Rows are points. To make a cloud, some directions were put in groups of two or more. Within a group, all points are equally far from the middle, so they leave a hole (a ring in 2 directions, a hollow ball in 3). The other directions are filled evenly. Then the cloud was stretched, turned, moved and blurred a little. How many holes are there, and how many directions does each take, smallest first?

Cloud (14 x 2)
[[  3 -35]
 [-32  -9]
 [  8 -22]
 [-33 -53]
 [  4   1]
 [  7  -9]
 [ 40 -18]
 [ -4 -25]
 [ 35 -60]
 [  6   0]
 [-25  22]
 [ 29 -52]
 [  4   4]
 [-14  12]]
Holes: 0

Cloud (19 x 3)
[[-28  25   1]
 [  7  17  11]
 [-26 -42 -13]
 [ 18   5  17]
 [-35 -13  36]
 [  0 -11 -60]
 [  8 -38 -19]
 [-36  38 -21]
 [ 12  24 -19]
 [  4  11  25]
 [  6 -13 -51]
 [ 29 -15  15]
 [-28  17  12]
 [ 12  28 -35]
 [ -7   5  38]
 [-25  40 -18]
 [ -6  22  10]
 [-23   4  33]
 [-37 -41  21]]
Holes: 1 (2)

Cloud (29 x 4)
[[-38  -1  23  40]
 [-35  11 -24 -20]
 [  1 -35   4 -46]
 [-39   3 -14 -31]
 [-35  23   1 -33]
 [  0  31 -21  23]
 [  6 -34   5 -46]
 [-39   2 -18 -29]
 [-26 -27 -32 -13]
 [-34 -33  44 -11]
 [  1  33 -24  10]
 [ 10 -43  46  15]
 [ 32  12  14 -40]
 [-44 -18  43   3]
 [-34  -1 -33  -4]
 [ -4  38 -11 -23]
 [-30 -22 -25  25]
 [ 21 -38  41  24]
 [-44  -8  40  21]
 [ 23  15  54  23]
 [ 31  -7  18 -44]
 [-35  26  12 -33]
 [-44  13  33 -23]
 [ -9  25  -7  41]
 [ 25 -39 -13  18]
 [ 23 -21  55 -21]
 [  2  26  27  44]
 [ 27   7  59   9]
 [ 26   9  60   2]]
Holes: 2 (2, 2)

Cloud (84 x 8)
[[  2  30 -13 -25 -25 -40  -2 -24]
 [ 46 -23 -26 -26 -11  -3 -26   9]
 [ 41  22 -30   1  -6 -53 -14   3]
 [ 33   3  16  39   7   6 -11  45]
 [ 21  24 -14 -34 -15 -41  29 -14]
 [ 59  11 -35 -24  -2 -16   4  21]
 [ 28  14   2   0  52  11  -5  23]
 [-17   8  10  36  18  -2  33  15]
 [  0  18   2  45  21 -46   4 -16]
 [-32   9 -14  23  13 -44  19   3]
 [  0   2 -21  23  12 -40 -53  14]
 [ 30  15 -20  48  12  13 -16  -9]
 [ 23  36  21 -16  32 -42   5  -8]
 [ 25 -36  20 -18 -29 -30  -1  15]
 [ 26  12 -36  27 -16 -26  10 -23]
 [ 36  10  27  32  -6 -27  -2 -22]
 [ 44  38  -9  26  17 -11   8  36]
 [-18  49 -24 -18  -2 -18 -25   1]
 [ 27  11  -1 -26 -17  32  32  13]
 [ 18  51  27 -23 -12   4   9  25]
 [ -5  14 -19  35 -28 -20 -40  22]
 [ 15 -27 -43  12 -18 -34   4   7]
 [-21 -38  11  -8   1 -24   4  37]
 [-19  17  20   4  44 -27   2   3]
 [ 12   1  15 -26  18   9  32  39]
 [ 23  23 -23 -22  -8 -47 -13 -29]
 [  9  44 -26 -18 -18  13 -23 -10]
 [-31 -25 -15  22 -28  24  -6   3]
 [ 25  12  34 -36  -9   0  20  41]
 [-20  21  30  -8 -24 -39 -15  27]
 [ 19  -2 -23  27 -31 -43   0  -3]
 [ 29   9 -18  52  20   1  11  -4]
 [ 25  12  17   0   0  40 -29  -8]
 [ 44   7   3 -19 -10  10  -4 -37]
 [-24   6  10  27 -24  15  14  46]
 [-10  17  12 -29 -46 -24  -5  35]
 [-22   3  17  17 -21 -17 -49 -12]
 [  9  12   0  13 -42  11  32  -7]
 [ 23 -27   1 -12 -21   3  41   0]
 [ 15  53  -4 -15  30 -15 -20  19]
 [ 35 -14  10  -3 -43  15   6  -6]
 [ 21  48  -2   6  24 -14  34  -2]
 [-26  41  -8 -25 -14 -33   1  16]
 [-29   1  -4  10   8   3 -38  51]
 [ 16  -3  -8  28 -47 -10 -14  -3]
 [ 30  27 -12  38  -5   5 -25  41]
 [-23  23  -4 -36  14 -33 -20   4]
 [ -9  55  20  17   2  -4  -9 -12]
 [ -9 -18  -2 -12  11 -26   1  57]
 [ 32 -18  -5 -22 -46   7  14   0]
 [  1  -2 -21  14 -22  45 -11  35]
 [ 22  15  -3 -24  -1  28  27 -18]
 [-28  15  33  -9  11  10   7  18]
 [ 21  20  37  14  -8  -4  39  22]
 [-18  -4  12 -11 -12   7  16  60]
 [ 27  25 -18   6 -51 -11 -15  17]
 [  1  46  -5 -18   9  -7  -6  51]
 [ 19 -13 -26  -3 -38  18 -30  35]
 [-32   4 -16   1  -9 -28  27  37]
 [-27   1  29   1  27 -20  12  -8]
 [ -6 -15   5 -20  -6 -27 -50  32]
 [ -5   8 -52 -22   9   5 -19 -11]
 [ -5 -16 -23  32  20 -35  -2  42]
 [  7  35   1 -35 -25  -4  27 -14]
 [ -4  26 -13 -38   0 -50   8   0]
 [-25  12  21  28  25  15   7  19]
 [ 45  -3 -38 -25  -6  -1  -3  40]
 [ 24 -32 -10  11 -21 -31  18  36]
 [ 27   2  45  18   1  21 -10  27]
 [ 16  47 -30 -24   9   0  -7 -17]
 [ 60  18  24  -2  10  -4 -24  29]
 [ -8 -28  17  -5  14  18 -43   3]
 [ 13  22 -16 -31 -10  30 -34   1]
 [-11  42 -43   5 -25 -18  -4  14]
 [  0 -12  -8 -43  15 -38 -27  14]
 [ 45  -3  45   8  -1   2 -23  10]
 [ 10  -7  -5  27  37   2  27 -18]
 [ 10  20  26  33  -6 -17   8  52]
 [-18  15 -37  15 -20  -6 -13 -33]
 [ 26 -41 -18 -26 -13 -13  -1  34]
 [  1  35  49   2  -8 -22 -12   9]
 [ -7 -27 -34  21  18 -38 -27 -11]
 [  2   6 -42  -8  11 -46  28   4]
 [  9  15  19  50  16  12 -24  -7]]
Holes: 1 (8)

Cloud (105 x 9)
[[ -2   3  -8 -35 -28   3 -32 -26   8]
 [  2 -33 -25  28 -35  17  15 -11   4]
 [-24  34   2  45   9 -29  30 -15 -13]
 [-31  21  10 -27  21  15  14  -1   7]
 [  9 -25 -24  10 -46 -32 -28  -2  13]
 [ -8  14   6  21 -12  -5 -27 -58  -6]
 [-45  -2   2  20 -13 -40 -16 -49   0]
 [-12 -20 -11  55 -20 -40   2 -22  15]
 [ 16  20 -13  13  20 -29   3 -28  26]
 [ 29  22 -19  15   5  33  23   1 -27]
 [ 23  14  20 -15 -20  16  23   8 -20]
 [ -3  -3  18   9 -23  21   6  35   3]
 [-45  -5  30  -1  25   7  10   9   6]
 [  1 -12 -17 -21  34  11  -4 -27  -1]
 [-29   7 -35  -5 -16   4 -31  22  15]
 [-26  -6  36  21  14 -28  20  23   2]
 [ 13 -45 -31  16  -2 -26  20   9  35]
 [  3  16  -1 -25  -5  33 -14  13 -23]
 [-21   0 -56  -6  10  11  -4 -32 -35]
 [ 14  11  46  -1   9 -44   0   1 -30]
 [ -7  20  25  30  36 -29 -15   2 -33]
 [ -3  41 -49   9  12 -26   0  18 -18]
 [-31   1  -7 -13 -25   9  39   5  33]
 [  6 -21 -35 -16   6   8 -32 -13  20]
 [-28  -1 -40   9  19  25 -14  21   1]
 [-11  20 -32  22  19  -2 -22   4  33]
 [ 46   3 -26  -7 -18 -25   9   4 -18]
 [ 19 -27  30  -5 -30 -15 -11   4   1]
 [ -1 -17   2 -41 -21  17  15 -18 -29]
 [-19   7  13 -24  21   5  -8  -7  43]
 [ -2  20   2 -32  -7 -49   0 -43 -15]
 [ -2  -7 -57   5 -31 -16   5 -15  20]
 [ -8 -40 -20  10 -15  28 -24 -17 -11]
 [ 18 -33  32 -14 -24   2  -1  10  24]
 [ 14  12  45  29  -2 -28  -4   3 -32]
 [-37   5 -44  15 -26  10 -32   0  21]
 [-18  27  36 -20  -1  16  10 -24 -11]
 [  3  29  29 -15   0  -9  33 -29  -1]
 [-12 -13  22   4 -25 -60  -7 -38  26]
 [-25 -56 -14  19  25   5   1  -3  17]
 [ 17  38   0 -13 -39   2   3 -30 -18]
 [-29  -7 -19 -31 -20   5  35 -17   1]
 [-21  30  34  17  -8 -43 -13  -9  24]
 [-17  -1  -5 -38 -12  -6  37 -32 -32]
 [-13  -8  11  46  29  19  29  15   7]
 [-42 -31 -15  17  22   0 -13 -27  -4]
 [-18  -4  -3 -14  -8 -28  50 -15 -17]
 [-38 -31  -4  22 -30   4 -33   5   0]
 [-52  -4  14  -3  -2   9  35 -15  28]
 [ 10  18  29  21 -42  -4   5 -34  20]
 [-29 -20 -40 -10  13  24  28  -7   5]
 [-29 -20  27  30 -10 -21  31  -6 -20]
 [-19  29  19 -20  11 -32 -15   5   4]
 [-20  31 -32 -16   3 -29  -4  19   7]
 [-31 -26 -19 -16 -20  30   4  24   4]
 [-25  -6   9  19   2 -48  37   3   9]
 [ -4  -2   8 -44  -8   5  26 -34 -27]
 [-19  32 -46  -2   1   8 -22  11   0]
 [ -3  20  23  13  31 -45  23  22 -13]
 [ -7  23  47  14   6   1  34   3 -35]
 [-42  -7  -6   2 -51  25  11 -14  14]
 [-20  -9  -2 -18   1   4   6  43   0]
 [ -7  13  -5  47  19 -10  -1  26 -51]
 [-49   6  16  11   8   5  39 -17   2]
 [  8 -13 -15 -21 -30 -12 -46 -10  21]
 [  7  33 -25 -21 -12   0  -8  -6  28]
 [ -8   2 -33  22 -50 -16 -12 -35  -1]
 [-58  -3   5  11  28   2   0 -10  20]
 [ 17  -9 -22   7 -14  38   0 -26  -7]
 [-44 -24 -12 -17  14  -3  -5  25  37]
 [-21 -23   0  50  -5  25  -3  25  11]
 [ -3 -12  33  22  16   0 -25 -23 -18]
 [-30 -28 -26 -16   5  16  36  -8  18]
 [  3  25  32  -1  -5 -15  28 -50 -34]
 [-53  26  -3  21 -22 -16 -27 -24 -27]
 [ 10  -6 -17  33 -13 -39 -34 -29 -15]
 [-17   6  24 -27   6  22  12  18  -1]
 [  3  -9 -21  24  14  27  36  33  28]
 [ 14  21 -18   5  21  16  39   3  19]
 [-33  -9 -11 -21 -10  26  34  13  19]
 [ -1 -14 -31  -8   3 -10  35 -29  12]
 [-16  -5  -4  -2  30   2   6 -52 -37]
 [ 10   3  26  45   5  23  17 -10   0]
 [-37 -35   9  17   5  -1 -22 -48  13]
 [ -3 -21   1 -18  35   1 -12 -19  26]
 [-26   7   0  34 -29 -39 -18   4 -32]
 [ -2  -8 -20 -29 -22 -27   3 -33  42]
 [-17   0 -25  33  32 -14 -14  27   0]
 [  9 -23 -18  37  -7 -33 -36 -26  24]
 [-17 -36  15   5   7   4  26 -43  32]
 [ 45  11 -26  15 -16  -5  13  -7 -13]
 [-32 -26   3  48  -3   5  34 -17  18]
 [ 11  27 -15 -20 -13  -6   8  -9  42]
 [-57   9  18  18   2  16  11 -21 -27]
 [ -8   4 -34   6 -22 -24 -10  30 -42]
 [ 24 -14 -14  28   0 -12 -41   0  19]
 [  2  21  10  37  10 -28 -35 -26   1]
 [ 43 -24 -15  29  -7   5  13   1  21]
 [  6  13 -24   7   6  47   2   0   8]
 [-26  -9  37  44  15 -11   1  17   0]
 [  6   3   3 -20  19  24  33  -2  29]
 [  5   8  30 -17   0   1  15  31 -18]
 [  2 -43 -21   1  14 -28  24  16   8]
 [  8   7  -3  10 -12   5 -14  41 -12]
 [  0 -18 -24 -24  25  17   6 -27  -1]]
Holes: 3 (2, 3, 3)
